Every row gives one point. The window is the flat piece filled in between its corners: a triangle in 3 columns, a solid with four corners in 4, and so on. A path goes straight from each point to the next, and from the last back to the first. List the points from which the path goes on through the window.

Window (3 x 3)
[[-5.6 -1.4  2.9]
 [ 1.8 -2.8  3.0]
 [ 3.1  2.6 -3.3]]
Path:
(1): [-2.8 -3.7 -1.8]
(2): [-6.1  0.2  5.4]
(3): [-0.7 -1.0  3.9]
(4): [-5.6 -7.9  2.6]
(5): [ 0.6 -2.1 -2.6]
(6): [4.2 3.0 2.1]
(7): [0.2 4.1 3.0]
(8): [-0.8  1.6 -4.3]
Through the window after points: 1, 5

Window (4 x 4)
[[ 1.9  2.5  2.1  3.6]
 [ 2.9 -1.4 -3.1  7.7]
 [-0.7 -1.6 -3.3 -2.2]
 [ 2.2  7.4 -0.4 -6.0]]
Path:
(1): [-1.2  0.3 -2.9 -0.4]
(2): [ 1.5 -3.4 -3.0 -3.7]
(3): [3.4 2.4 1.0 0.9]
(4): [1.4 4.8 0.6 3.2]
(5): [-0.5  3.0 -3.3  5.2]
(6): [ 6.3 -5.4 -1.7  3.3]
(7): [ 8.8  4.6 -1.2 -1.1]
(8): [-0.7  2.2  0.5  2.7]
Through the window after points: 1, 5, 7

Window (8 x 8)
[[ 0.9 -4.5  0.4 -4.8  3.8  7.1 -6.9  3.7]
 [-1.4  2.2 -0.6  2.4  3.7 -8.2  2.2  4.2]
 [-3.5  2.6  3.7  2.8  1.8  1.5  5.4  1.7]
 [ 1.2  1.9 -2.0  2.0  2.1 -9.0  6.7 -3.6]
 [-2.7  2.9 -1.5  6.2  3.9 -5.1  0.5 -3.8]
 [ 4.7 -0.5  2.9  1.5 -1.3  3.0 -3.0  5.9]
 [-0.3 -4.7  4.8 -3.7 -2.5  2.0 -7.1  4.0]
 [-3.0  9.5  1.0 -0.3  0.9  1.5  2.0 -0.3]]
Path:
(1): [ 4.2  1.0  9.1  3.1  2.7 -7.2  2.4  0.2]
(2): [ 2.0  2.7  6.4 -2.2  7.4 -1.9 -3.7  2.7]
(3): [-2.5 -0.9 -1.7  1.9 -0.1  1.7 -1.1  1.8]
(4): [-2.5  4.1 -2.7  3.4  0.2 -1.7  3.7  3.2]
(5): [ 0.8  1.4  2.5  0.4  4.8 -0.5 -0.2 -1.8]
(6): [-1.7  3.1  2.9  2.3  3.5 -2.8  1.2 -0.3]
(7): [-2.4  3.0 -1.1  3.5  0.7  0.1  1.8 -0.3]
(8): [ 0.3  1.4  0.4  1.3 -3.7  2.6 -1.4  6.1]
(9): [ 3.2 -0.3  4.0  1.5  2.2  1.1 -0.8  2.7]
(10): [-4.4  4.2  6.8  3.9 10.5 -2.5 -2.6  0.4]
(11): [ 0.7 -0.3 -2.3 -0.2 -2.9  0.6  0.0  5.0]
(12): [ 0.6  2.1 -4.0  7.2 -3.8 -0.7  0.5  1.8]
(13): [-1.5  4.0  3.1 -1.5  5.1 -3.1  2.3 -1.6]
(14): [-0.6  3.0  9.2 -0.6  4.9 -0.4  0.1  3.1]
(15): [-1.5 -2.3 -2.7  0.4 -1.8  0.4 -0.1  1.2]
(16): [-4.6  5.0 -6.0  1.3  0.1 -0.7  3.2  0.1]
Through the window after points: 6, 8, 12, 14

Window (11 x 11)
[[-5.7 -1.6  3.7  2.7 -0.3 -2.3 -0.1 -3.2  1.8 -1.3 -1.9]
 [-1.4  0.5 -2.1 -3.8  1.7 -6.8  5.4 -1.5  0.9 -1.2 -2.5]
 [ 3.8  3.3 -4.5 -3.4 -3.1  3.9 -2.1  0.8  0.0  6.0 -2.0]
 [-1.4 -3.1 -2.2  6.6  1.3  0.8  3.3  4.5  2.2 -2.2  3.5]
 [ 1.0 -1.4 -3.5  6.6  4.0  2.0 -2.0  0.1 -1.0 -5.6 -5.0]
 [-0.4  1.2  0.3  8.8 -5.2 -0.8 -1.3  2.0 -7.9  3.2  1.7]
 [ 5.5  0.9  1.2  3.3  3.4 -4.6 -0.3 -0.3  1.5  5.0  7.0]
 [ 2.0  9.5 -6.6 -4.0 -5.1 -4.5 -2.4  1.9 -5.5  2.7 10.4]
 [-1.2  7.7  1.7  6.7  1.6  4.7  3.1 -1.8  0.4  6.8  0.2]
 [ 7.0 -2.8 -0.1 -4.4  2.3  0.7  1.8 -1.9 -2.3 -0.4  3.0]
 [ 3.2  4.4  3.1 -0.2 -6.9 -1.3  1.6  7.9 -3.9 -1.8  2.2]]
Path:
(1): [-1.2  4.2  0.9  3.3  3.0  0.0 -2.1  1.6 -2.9  4.6  0.6]
(2): [ 0.5  3.3 -2.7 -1.7  3.0 -5.0 -1.5  2.9 -4.8  2.3  3.2]
(3): [ 1.8  7.4 -5.1 -2.3 -8.5 -2.0  1.8 -1.5 -0.8  0.5  7.2]
(4): [ 6.1  3.7 -0.3  2.4 -2.4  1.1  2.3  1.2  0.8  2.7  4.4]
(5): [ 2.2  1.6 -2.9 -0.7  0.3 -0.5 -1.3  2.0 -2.6  3.3  0.8]
(6): [-3.5  0.3  0.3  0.6  2.0 -2.9  1.5  2.2 -1.4 -0.3 -0.5]
(7): [ 1.0 -0.4 -0.5  2.0 -2.2 -2.1  2.7 -3.4  2.7 -0.9  0.3]
(8): [ 2.8 -0.6 -3.7  2.4 -1.6  0.3  5.5 -2.4  2.8 -4.6 -2.2]
Through the window after points: 2, 6, 8

Window (14 x 14)
[[ 3.7  2.0  2.0 -5.6  1.7 -3.8 -4.2  3.9  4.9 -4.0 -2.5  4.5 -4.0  2.8]
 [-3.0  3.6 -2.7 -4.2 -1.8 -0.1  2.1  0.7 -1.4  6.0  2.7 -1.4 -2.4  1.8]
 [ 2.5 -1.8 -9.8  2.6  3.9  4.6 -2.9  1.5 -1.3 -2.1 -2.4 -3.5 -0.9  2.3]
 [ 0.1 -1.8  6.1  1.5  2.8 -1.3  0.0 -3.4 -6.0 -3.8  0.9 -8.1  0.7  3.7]
 [ 2.0 -3.0 -8.8  6.4 -4.2 -3.9 -1.4  1.6  1.0 -0.9 -2.0  2.3 -2.3 -6.0]
 [-1.5 -0.9  1.7  1.1 -3.4  4.9 -4.5  6.8 -3.4 -2.5  2.3  8.3 -0.8  6.7]
 [ 2.0  0.6 -4.7 -5.9 -6.5 -0.9  1.0 -2.6 -5.3 -4.3 -1.1  5.4  1.3 -0.7]
 [-4.3  0.6 -0.5 -5.0  4.4 -4.6  2.7 -5.2  1.1 -2.6 -2.2  1.8  5.1  2.3]
 [ 3.1  5.3 -3.2  2.8  4.1 -0.5 -4.1  1.1  5.1 -0.5 -1.6  2.2 -3.2  9.5]
 [-2.4 -0.4 -6.8 -3.3  7.0 -5.2 -0.9 -3.2  0.1  2.0  0.5 -0.5 -7.0  5.3]
 [-1.9  1.3 -3.1  0.4 -6.0 -5.7 -0.5 -0.7 -1.7  2.0 -9.0 -3.2  0.9 -1.8]
 [ 8.3 -3.4  1.8 -1.0  1.0 -2.2  4.4 10.7 -4.2 -5.0 -0.6  1.7 -2.9  4.6]
 [-3.7  6.4  3.1 -1.6  7.4 -6.5 -0.6 -0.4 -0.1 -8.0 -2.4 -1.5  1.3  4.1]
 [-3.1  0.3 -1.2  3.0 -1.4  2.2  2.0  1.0 -1.5 -0.1 -3.9 10.2 -4.3 -2.8]]
Path:
(1): [-2.6  0.4 -1.1 -2.0 -4.1 -0.5 -0.5  0.1  1.8 -5.0 -0.5  2.7 -0.6  2.8]
(2): [ 2.3  2.3 -4.2 -0.2  3.5 -1.4 -2.2 -1.7 -5.2  3.7 -1.8 -1.0 -1.0  0.6]
(3): [ 1.2 -0.6  0.0 -3.5  4.3 -0.6 -4.8  7.8 -6.8  4.0 -3.0  2.5  0.3  0.6]
(4): [-0.2  0.9 -3.6  0.4 -1.9 -1.2  2.3 -0.4  2.4 -4.0 -1.2  4.6 -2.6  2.4]
(5): [-1.6 -0.8 -1.1  1.3 -3.3 -1.1  0.3  3.2  1.8 -3.2 -1.1 -1.0 -1.9  4.0]
(6): [ 2.4  1.6 -3.6 -0.3  5.9 -1.7 -2.1 -0.2 -3.7  2.2 -1.7  1.7 -1.7  0.2]
(7): [ 0.2  2.2 -3.6 -3.9  3.2 -2.7 -3.4  0.1 -2.4  2.1 -1.1  0.1  1.7 -0.4]
(8): [ 0.9  0.4 -0.9  0.3 -2.0  0.1  1.2  1.0  0.8 -3.2 -0.6  0.9 -4.1  4.5]
Through the window after points: 7

Window (14 x 14)
[[ -2.6   0.3   4.5   0.8   1.4   2.8  -1.9   1.2   0.7   1.2   1.5  -5.8
    1.8  -0.3]
 [ -4.3   4.6   1.6   4.4  -0.5  -4.7  -1.9  -1.6  -2.2  -0.8  -3.5  -2.4
   -2.5  -0.3]
 [ -0.9  -0.5  -2.8   1.9  -6.3   2.3   1.1  -1.4   0.0  -6.8  -4.2  -1.4
   -1.0  -1.1]
 [ -2.9   0.0  -3.8  -9.3   0.6  -9.2   2.6  -0.4  -1.2  -3.9  -5.0   0.9
   -3.2   1.6]
 [  1.5   5.3  -7.4  -3.5   0.4   7.0  -2.0  -1.8   4.4  -3.0   2.4  -1.0
    1.8   4.3]
 [  4.2  -4.2  -3.4   1.3  -0.1   2.3   2.6   2.9   2.9   1.2   4.5   1.0
   -3.5  -3.4]
 [  2.6   4.2  -0.9  -4.2  -0.8  -4.5   0.5  -0.6   2.6   0.2  -0.9  -8.3
   -3.7  -4.9]
 [ -4.1   2.1  -0.3  -5.2 -11.5  -1.8  -4.1  -0.6  -2.6  -3.0  -0.9   1.6
    0.4   1.1]
 [ -0.9   2.7   4.1  -8.0   2.1   3.0  -3.0  -4.0   4.7  -0.9  -0.7   5.4
    3.1  -2.5]
 [  6.1  -3.7  -0.9   5.9   9.0  -8.4   0.9  -1.4  -5.6   1.2  -6.4  -2.4
    0.1   0.3]
 [  1.1   4.5  -1.7  -2.5   1.6   2.0   0.6   2.0   0.7   4.8  -4.3  -7.5
   -4.6  -5.3]
 [  1.0  -6.5  -9.1   1.0  -1.1   1.7  -4.3  -1.4   2.0  -0.4   4.3  -3.9
   -3.0  -2.5]
 [ -2.2  -5.7  -3.6   2.8  -0.6  -1.3  -1.5  -3.9  -7.3  -0.9   6.7  -0.6
    1.7  -3.7]
 [ -3.6   2.8  -2.1  -1.7   0.1   0.2   0.2   8.1   5.2   3.7   2.1  -0.8
    6.5  -5.0]]
Path:
(1): [-1.1  0.1 -2.3 -1.8  0.6 -0.3  0.6 -3.4  1.2  3.9  1.3 -3.8  2.8 -1.2]
(2): [  3.5  -3.7  -1.6  -4.4  -5.7  -2.7   5.5 -10.1   3.4   2.4  -1.4   1.0
  -3.5  -5.1]
(3): [-0.2  2.6 -2.9  0.5  3.7  2.5 -2.1  7.7 -0.2  0.2  0.4 -4.2 -1.9 -1.4]
(4): [ 2.3  0.5 -1.9 -1.2  2.9 -2.8 -2.0  1.8 -0.6 -3.9 -1.9 -4.5 -2.1 -2.0]
(5): [-1.0  3.4 -0.8 -5.1 -4.3 -4.1  3.7 -5.0  3.2  5.6 -0.7 -3.1 -1.3 -3.1]
(6): [ 1.2 -2.1  0.9 -1.0 -0.3 -0.6  5.6 -2.7  2.7  2.5  1.4 -0.1 -1.2  0.6]
(7): [ 1.1 -0.3 -5.1  0.7  0.7  0.0 -5.6  3.7 -0.6 -1.9  0.3 -1.7 -0.7 -4.7]
(8): [ 0.7  3.1  0.2 -2.1  0.0 -0.7 -4.2  3.6 -0.9 -5.4  0.2  0.1 -4.4 -2.0]
Through the window after points: 2, 4, 6
